Every row gives one point. Each copy is the shape, with its points in the same order, turned, moved and blurred by noise. Is it also mirrored, or only turned?
(in the rows, 128 means zero)

Shape:
[[ 95 179]
 [101 114]
 [144  71]
 [136 109]
 [187 142]
 [ 61 171]]
Copy 1 (6 x 2):
[[101 176]
 [109 106]
 [147  59]
 [137  97]
 [196 126]
 [ 66 167]]
Copy 1 is: only turned
Copy 2:
[[ 74  94]
 [106 145]
 [170 173]
 [148 135]
 [176 101]
 [ 57 112]]
Copy 2 is: mirrored
Copy 3 (6 x 2):
[[134 198]
 [102 139]
 [111  69]
 [126 116]
 [186 110]
 [113 222]]
Copy 3 is: only turned
Copy 4:
[[158 170]
 [162  97]
 [123  57]
 [126  94]
 [ 72 127]
 [193 163]]
Copy 4 is: mirrored

Shape (7 x 4):
[[105 122 180 200]
 [133 140 128 118]
 [166 139  72  95]
 [ 95  98 173 128]
 [158  83  66  89]
 [ 84 115 114 137]
 [ 95  28 136 188]]
Copy 1 (7 x 4):
[[152 141 128 217]
 [145 147 138 117]
 [145 119 117  58]
 [108 153 171 171]
 [101  87 136  63]
 [ 96 150 116 144]
 [ 67  76 138 208]]
Copy 1 is: only turned
Copy 2:
[[117 166 163 211]
 [142 119 119 137]
 [149 143  89  72]
 [ 99 110 170 160]
 [110 138 120  53]
 [ 90 135 103 150]
 [ 32 186 173 151]]
Copy 2 is: mirrored
Copy 3 (7 x 4):
[[150 143 116 230]
 [127 119 108 130]
 [140 108 126  79]
 [118 112  65 190]
 [160  87  72  80]
 [126  74 121 173]
 [193  75  52 205]]
Copy 3 is: mirrored
